Each point is reached from the start by the listed moves, each made once or not at all, plus a little noise. Is the number of moves made odd or even? Then give how often each move was made.
(in the rows, 128 means zero)

Moves:
(1): [157 129 168 154 132]
(2): [101 165 130  81 135]
Start: [100 132 147 148 126]
Points:
[102 170 190 128 138] -> even (1, 1)
[ 73 168 149 103 133] -> odd (0, 1)

Moves:
(1): [166 106 147 110 113 134 139 136 129]
(2): [150 160 146 122 134 138 125 119 114]
(3): [124 131 162 112 120 129 142 119 138]
(4): [123 143 128 146 102 132 148 125 142]
(5): [113 120 123 152 157 158 123 138 125]
(6): [107 131 119 106  97 173 130 136 134]
(7): [127 128 120 129 132 132 155 105 122]
(8): [119 143 121 128 126 112 141 155 123]
(9): [125 153 114 120 132 141 140 138 158]
Start: [143 125 116 129 111 111 145 157 142]
Points:
[193 152 137 105 104 117 192 162 117] -> even (1, 1, 0, 0, 0, 0, 1, 1, 0)
[166 167 136 101  45 161 186 189 144] -> odd (1, 1, 0, 1, 0, 1, 0, 1, 0)
[133 139 100 131 115  98 183 163 131] -> even (0, 0, 0, 0, 0, 0, 1, 1, 0)
[106 211 133 120  84 201 197 191 179] -> odd (0, 1, 1, 1, 1, 1, 0, 1, 1)
[130 207 142 142 116 154 196 185 172] -> even (0, 1, 1, 1, 1, 0, 0, 1, 1)
[168 142 113 104  98 116 180 201 167] -> odd (1, 0, 0, 0, 0, 0, 0, 1, 1)
[200 137 186  88  96 129 166 148 139] -> odd (1, 1, 1, 0, 0, 0, 0, 0, 0)

Moves:
(1): [139 132 122 112 151 149 129 127 121 131 144 125 108 110 124 124 125 122
 137 107 133]
(2): [124 137 119 115 138 115 103 123 135 113 152 133 133 119 134 120 141 138
 133 128 139]
(3): [141 128 133 131 130 122 118 149 146 138 134 114 143 131 125 119 133 130
 131 129 127]
(4): [134 142 137 160 131 123 109 131  93 104 145 116 135 102 160 118 127 118
 159 125 117]
(5): [120 132 114 142 133 124 121 126 114 126 136 116 142 126 122 122 113 127
 119 120 113]
(6): [146 147  99 142 134 155 142 137 136 114 139 147 133  99 125 124 122 143
 137 132 111]
(7): [118 139 124 130 144 121 147 108 114 140 127 135 127 125 128 139 148 116
 119 134 118]
(8): [125 137 103 122 132 120 123 156 120 128 130 145 136 132 143 123 131 124
 150 138 103]
(9): [121 122 125 133 132 140 121 123 140 129 142 140 128 128 146 152 115 132
 131 117 111]
(10): [133 121 132 132 140 135 131 126 134 145 139 156 123 133 115 142 136 119
 136 141 134]
(11): [121 111 131 113 137 140 149 116  97 105 155 134 137 117 125 145 129 136
 151 101 125]
(12): [134 102 117 134 145 126 136 148 114 142 112 161 127 105 146 138 148 139
  83 155  88]
(13): [137 141 123 133 122 120 123 143 118 135 125 134 142  93 134 126 128 120
 120 132 132]
(14): [155 136 137 118 118 118 127 137 131 118 138 154 126 139 136 126 149 110
 121 118 110]
(15): [138 111 111 117 115 146 143 107 111 124 118 123 143 150 128 126 143 129
 135 128 120]
(16): [122 158 121 140 109 144 119 129 112 141 131 128 119 128 134 152 166 134
 125 127  92]
(17): [125 125 112 136 109 119 154 146 117 144 124 120 117 140 128 137 130 127
 115 131 146]
(18): [121 129 122 146 131 127 130 111 122 145 123 128 117 139 121 145 136 157
 147 110 135]
(19): [120 111 116 122 135 139 123 116 130  96 120 130 148 135 118 152 142 103
 131 118 140]
(20): [153 127 132 128 131 106 124 124 123 127 132 126 121 123 118 151 137 139
 131 136 133]
Start: [116 120 123 118 121 138 121 126 134  92 119 118 136 117 121 137 125 122
 112 127 150]
Points:
[155 182  89 169  98  86 132 147  80 154 135 122 139 107 117 203 214 136
  85 110 101] -> odd (0, 0, 1, 0, 1, 0, 1, 0, 0, 0, 0, 0, 1, 1, 0, 1, 1, 1, 0, 1)
[170 134  50 139 193 138 144 162 109 133 135 175 124  60 126 177 181 168
 122 143  73] -> even (1, 0, 1, 0, 0, 1, 1, 1, 0, 0, 0, 1, 0, 0, 0, 0, 0, 1, 0, 1)
[137 108  75  77  99 199 169 109  56  55 156 137 140 137 119 203 213  87
 130  60 120] -> odd (1, 0, 0, 0, 0, 0, 0, 0, 0, 0, 1, 0, 0, 1, 1, 1, 1, 0, 1, 0)
[177 155  72 116 169 113  80 128  73  62 208 138 172  93 176 148 177 100
 168 101  68] -> odd (1, 1, 1, 1, 1, 0, 1, 1, 1, 0, 0, 0, 0, 1, 1, 0, 0, 0, 0, 1)
[122 167  67 189 135  96  98 148  34 112 165 149 144  26 190 214 202 134
  64 154  60] -> even (0, 1, 0, 1, 1, 0, 1, 0, 1, 0, 0, 1, 1, 0, 0, 1, 1, 0, 0, 1)
[ 95 127  85 130 165 143 112 125  82 102 183 153 167  74 155 200 195 148
  81 115  38] -> even (0, 1, 1, 0, 1, 0, 1, 0, 1, 0, 1, 1, 0, 0, 0, 1, 0, 0, 0, 0)
[142 143  92 146 121 179 158 101  29 102 191 129 130 116 166 210 218 122
 174  45  76] -> odd (1, 0, 1, 1, 0, 0, 1, 0, 1, 0, 1, 0, 0, 1, 1, 1, 1, 1, 0, 0)
[145 157   7 145 114 153 145 133  37 103 188 173 165  80 115 213 201 178
 176 117  95] -> even (0, 1, 0, 0, 1, 1, 0, 1, 0, 1, 1, 0, 1, 0, 1, 1, 1, 1, 0, 1)
[150 166  30 150 144 206 125 143  97 131 160 152 152 111 109 164 177 157
 176 107  63] -> odd (1, 0, 1, 0, 1, 1, 0, 1, 0, 1, 0, 0, 0, 0, 1, 1, 0, 1, 0, 0)
[121 164  93 162 123 132 156 135  23 110 177 184 122 117 158 212 226 114
 182 101  77] -> odd (0, 0, 0, 1, 0, 0, 1, 1, 0, 1, 1, 0, 0, 1, 0, 1, 1, 1, 0, 0)
